Rows are points. The points of each table are mixes of a few directions, plus a little noise. Count the directions of each table, and those that both share. Where both have some left over, give the other angles between the two spaces (their principal angles), to ten degrees, smallest first.

First:
| -38 |  35 |  -8 |
|   4 | -28 | -16 |
|   5 | -10 |  -3 |
|  -2 | -25 | -18 |
|  29 |  64 |  68 |
| -44 |  16 | -26 |
|  45 | -51 |   4 |
Second:
| -46 |  -9 | -45 |
| -31 |  17 | -14 |
|  17 | -14 |   5 |
|  59 |   6 |  54 |
Directions: first 2, second 2, shared 2

First, 7 rows:
|   4 |   9 |  35 |  25 |
|  -7 | -15 | -61 | -43 |
|  -8 | -18 | -73 | -52 |
|   8 |  18 |  73 |  52 |
|   5 |  11 |  46 |  32 |
|  -3 |  -7 | -29 | -21 |
|   1 |   2 |  10 |   7 |
Second, 8 rows:
| -13 | -25 |   9 | -17 |
| -13 | -30 | -22 | -15 |
|   3 |  17 |  71 |  -3 |
|   3 |  12 |  47 |  -1 |
|  17 |  32 | -27 |  25 |
|  23 |  54 |  43 |  26 |
| -29 | -65 | -44 | -33 |
|   8 |   5 | -76 |  18 |
Directions: first 1, second 2, shared 0; angles 30

First:
|  19 |  26 |  -1 |  20 |   2 | -18 |
|  11 |  16 |  -1 |  12 |   1 | -11 |
|  12 |  17 |  -1 |  13 |   1 | -12 |
| -69 | -95 |   3 | -71 |  -8 |  65 |
| -13 | -18 |   1 | -13 |  -2 |  12 |
| -13 | -18 |   1 | -13 |  -2 |  12 |
|  21 |  29 |  -1 |  22 |   3 | -20 |
|   8 |  12 |   0 |   9 |   1 |  -8 |
|  22 |  31 |  -1 |  23 |   3 | -21 |
Second, 7 rows:
| -12 |  29 | -61 | -58 | -14 |  -3 |
|  -7 |  -9 |  19 |  19 |  15 | -24 |
| -29 |  16 | -11 |  17 | -19 |  58 |
|  27 | -28 | -15 |  22 | -36 | -20 |
| -11 |   4 |  39 |   9 |  34 |   4 |
|  24 |   0 |  -1 | -30 |  10 | -18 |
|   6 | -11 |  31 |  21 |  11 |   3 |
Directions: first 1, second 4, shared 0; angles 70

First (7 x 8):
| -40 |  24 |  46 | -14 |  36 | -28 |  41 |  80 |
|  34 | -14 | -30 |  23 | -16 |  11 | -38 | -43 |
| -25 |  -1 |  12 | -28 |  -5 |   9 |  32 |  -2 |
| -33 |  -4 |  10 | -42 | -14 |  19 |  43 | -17 |
|  46 | -21 | -45 |  26 | -29 |  21 | -52 | -71 |
|  28 |  -8 | -23 |  21 | -10 |   5 | -32 | -29 |
| -11 |  23 |  32 |  16 |  40 | -36 |   5 |  80 |
Second, 7 rows:
|   3 | -28 |  11 | -29 |  48 |  10 | -36 |  -3 |
|  60 | -32 |  55 |  -9 |  29 | -32 |  22 | -33 |
| -25 |  44 | -11 | -24 |   2 |   2 | -34 |  -7 |
|  -5 |  58 |  20 |  46 | -44 |  23 |  25 |  -4 |
|  -3 |  -5 | -45 | -39 | -14 | -39 |   0 |  16 |
|  26 | -15 | -30 | -10 | -52 |  55 |  16 |  70 |
| -56 | -22 |   0 |  66 |  31 | -18 |   6 | -35 |
Directions: first 2, second 5, shared 0; angles 80, 90

First, 7 rows:
|  -2 |   1 |   0 |   0 |  -4 |   0 |  -1 |   2 |  -2 |
|  11 |  -7 |   2 |  -1 |  20 |  -3 |   4 | -10 |  12 |
|  27 | -17 |   4 |  -2 |  46 |  -6 |  10 | -23 |  29 |
|  30 | -19 |   5 |  -2 |  53 |  -7 |  11 | -27 |  33 |
| -18 |  12 |  -3 |   1 | -31 |   4 |  -6 |  16 | -19 |
|   7 |  -4 |   1 |  -1 |  11 |  -2 |   2 |  -6 |   7 |
| -55 |  35 |  -9 |   4 | -95 |  13 | -20 |  48 | -59 |
Second, 10 rows:
|  36 | -23 |   6 |  -3 |  63 |  -9 |  13 | -32 |  39 |
|  -6 |   4 |  -1 |   0 | -11 |   2 |  -2 |   5 |  -7 |
|  42 | -27 |   7 |  -3 |  73 | -10 |  15 | -37 |  45 |
| -40 |  25 |  -6 |   3 | -68 |   9 | -14 |  35 | -42 |
|  28 | -17 |   4 |  -2 |  48 |  -7 |  10 | -24 |  30 |
|  -9 |   6 |  -1 |   1 | -16 |   2 |  -3 |   8 | -10 |
|   2 |  -1 |   0 |   0 |   3 |   0 |   1 |  -1 |   2 |
| -10 |   7 |  -2 |   1 | -18 |   3 |  -4 |   9 | -11 |
|  -1 |   1 |   0 |   0 |  -2 |   0 |   0 |   1 |  -1 |
| -41 |  26 |  -7 |   3 | -72 |  10 | -15 |  36 | -45 |
Directions: first 1, second 1, shared 1

First (10 x 11):
| -10 |   1 |   1 |  48 |  19 |  35 | -12 | -18 |  -1 | -54 | -34 |
| -19 |  28 | -32 |   5 |  38 |   1 |  -8 |  19 |  11 | -14 | -10 |
|  -8 |   0 |  47 | -95 |   5 | -13 |  10 |  13 | -21 | -27 | -19 |
|  25 | -47 |  57 |  21 | -51 |  24 |   4 | -47 | -18 | -23 | -14 |
| -14 |   7 |  -5 |  38 |  27 |  29 | -11 | -11 |   0 | -53 | -34 |
|   9 |  12 | -48 |  24 |  -8 | -25 |   2 |  16 |  21 |  68 |  45 |
|   6 |  17 | -45 | -13 |  -6 | -42 |   6 |  30 |  20 |  85 |  54 |
|  -4 | -12 |  30 |  27 |   5 |  36 |  -8 | -27 | -13 | -69 | -45 |
|  11 | -10 |  37 | -95 | -27 | -38 |  18 |  17 | -14 |  37 |  25 |
|   5 |   8 | -43 |  41 |  -4 |  -9 |  -1 |   7 |  18 |  47 |  30 |
Second, 8 rows:
| -12 |  16 | -13 |   5 |  21 |  21 |  -2 |  22 |  22 | -20 | -19 |
|  27 | -35 |  28 | -12 | -47 | -46 |   5 | -50 | -48 |  45 |  42 |
|  10 | -13 |  10 |  -4 | -18 | -18 |   1 | -19 | -18 |  17 |  16 |
|  -6 |   8 |  -5 |   2 |   9 |   9 |  -1 |   9 |   9 |  -9 |  -8 |
| -15 |  20 | -16 |   7 |  27 |  26 |  -2 |  28 |  28 | -26 | -24 |
| -13 |  17 | -13 |   6 |  23 |  23 |  -2 |  24 |  23 | -22 | -21 |
|  40 | -52 |  40 | -19 | -69 | -68 |   7 | -72 | -71 |  66 |  63 |
| -30 |  41 | -31 |  14 |  53 |  52 |  -5 |  57 |  55 | -51 | -49 |
Directions: first 3, second 1, shared 0; angles 30
